Rows are points. The ring and each string are closed loops that go straight from each point to the next, and from the last back to the first. Before rounding, they use only three directions, however many columns there are. Count how often each string passes through the ring. Passing back the other way cancels.

Ring (10 x 3):
[[ 24.3  -5.5   1.6]
 [ 14.9  10.9   3.6]
 [  0.1  18.2   5.1]
 [-20.3  14.9   5.0]
 [-30.5   3.8   4.1]
 [-31.7 -15.7   3.9]
 [-25.9 -25.8   4.4]
 [ -7.7 -36.1   4.6]
 [ 11.4 -33.2   3.1]
 [ 23.1 -19.9   1.5]]
String (14 x 3):
[[-8.7 20.4 18.5]
 [-6.0  3.1 19.8]
 [-6.5  1.1  2.5]
 [-7.0 11.5 20.0]
 [-7.0 27.9 21.0]
 [-4.0 34.4  5.8]
 [-0.1 34.4 -6.7]
 [ 4.2 32.5 13.9]
 [ 4.0 21.6 24.1]
 [ 0.2  6.2 19.7]
 [ 2.7 23.7 17.4]
 [-0.4 28.6 -1.0]
 [-4.5 32.2 -5.3]
 [-7.8 32.4 13.5]]
Times through: 0

Ring (10 x 9):
[[ 34.4  -1.5  20.9   5.3  15.5 -21.4  -0.2   3.3   2.7]
 [ 29.2  18.1  19.6  -3.0  19.7 -19.3  -1.0   1.8   2.5]
 [ 10.2  29.0  14.3  -9.8  20.6 -13.2  -1.2  -1.2   0.1]
 [ -7.9  26.0  10.5 -11.2  18.3  -8.1  -0.8  -3.3  -2.2]
 [-31.7   7.7   8.3  -7.3  11.7  -2.7  -0.2  -5.2  -4.7]
 [-42.8 -14.4   9.5  -0.3   5.3  -1.3   0.4  -5.3  -5.5]
 [-37.4 -44.8  12.3  12.2  -1.5  -4.3   1.5  -3.2  -5.1]
 [-25.8 -52.2  13.1  16.6  -2.2  -7.3   2.0  -1.6  -4.4]
 [ -1.0 -50.2  14.6  19.3   0.6 -13.2   2.3   1.1  -2.5]
 [ 25.7 -27.5  18.5  14.2   8.5 -19.6   1.2   3.2   0.8]]
String (25 x 9):
[[ 14.6  -1.8  27.8   2.7  13.3 -19.2  -1.7   1.9   3.8]
 [ 38.7  13.2  42.9   0.3  18.8 -28.7  -4.3   5.3  10.5]
 [ 54.6  23.5  28.1  -1.5  23.2 -27.4  -2.1   5.0   6.8]
 [ 41.8  15.4   3.9  -0.2  20.7 -17.4   1.8   1.6  -1.9]
 [ 16.9   0.0   4.7   2.3  14.6 -12.6   1.9  -0.2  -3.4]
 [  6.0  -6.7  21.8   3.4  11.5 -15.6  -0.8   0.7   1.3]
 [ 30.9   3.5  39.1   2.9  15.8 -26.1  -3.4   4.5   8.5]
 [ 53.0   8.7  43.3   4.0  19.1 -32.1  -3.8   7.0  11.2]
 [ 48.6   3.3  11.9   5.4  18.2 -21.7   1.3   3.6   0.7]
 [ 28.7  -4.6  -4.4   5.7  14.9 -12.5   3.8   0.3  -5.8]
 [  1.6 -11.6  15.8   4.7  10.1 -12.9   0.3  -0.2  -1.0]
 [ 18.4 -13.2  41.9   7.7  10.6 -24.7  -3.3   4.2   8.3]
 [ 40.1 -15.7  40.3  11.6  12.1 -29.1  -2.5   6.4   8.9]
 [ 47.5 -17.3  18.9  13.2  13.0 -24.2   1.1   5.1   2.4]
 [ 36.5 -16.4   4.7  11.4  12.5 -17.4   3.1   2.5  -2.8]
 [  9.3 -13.2   4.5   6.4  10.7 -11.3   2.3  -0.5  -4.2]
 [  1.5 -13.4  21.1   5.4   9.5 -14.6  -0.4   0.4   0.7]
 [ 12.8 -13.9  20.8   7.1  10.5 -17.0  -0.1   1.6   1.2]
 [ 24.8 -11.5   2.6   7.9  12.7 -14.0   2.9   0.9  -4.0]
 [ 55.8  -7.3   6.7  10.5  16.5 -22.0   2.8   4.3  -0.8]
 [ 59.9  -2.5  23.6   9.2  17.6 -28.0   0.0   6.2   5.0]
 [ 43.1  -1.2  33.7   6.4  16.0 -27.3  -2.0   5.5   7.3]
 [ 61.7   9.6  24.0   4.8  20.7 -28.1  -0.6   5.9   5.5]
 [ 34.7   4.3   2.7   3.1  17.4 -15.8   2.4   1.2  -3.0]
 [ 13.0  -3.6  12.2   3.2  13.2 -14.1   0.8   0.3  -1.3]]
Times through: 3
String (7 x 9):
[[ -3.0 -25.7   0.8   9.5   6.6  -7.8   3.2  -1.6  -6.4]
 [ -4.9 -36.4  30.4  13.4   3.1 -16.7  -1.0   1.7   2.7]
 [  6.1 -44.8  33.8  18.2   2.1 -20.5  -0.9   3.5   4.2]
 [  1.3 -19.4  19.2   7.7   8.1 -14.2   0.1   0.5  -0.1]
 [ 18.3 -28.1  -9.0  13.4   8.4  -9.6   5.4  -0.3  -8.5]
 [ 23.0 -49.6   0.0  22.3   3.5 -14.0   5.1   2.0  -5.9]
 [  4.5 -44.8  -2.2  17.9   2.9  -9.1   4.8  -0.3  -7.5]]
Times through: 0
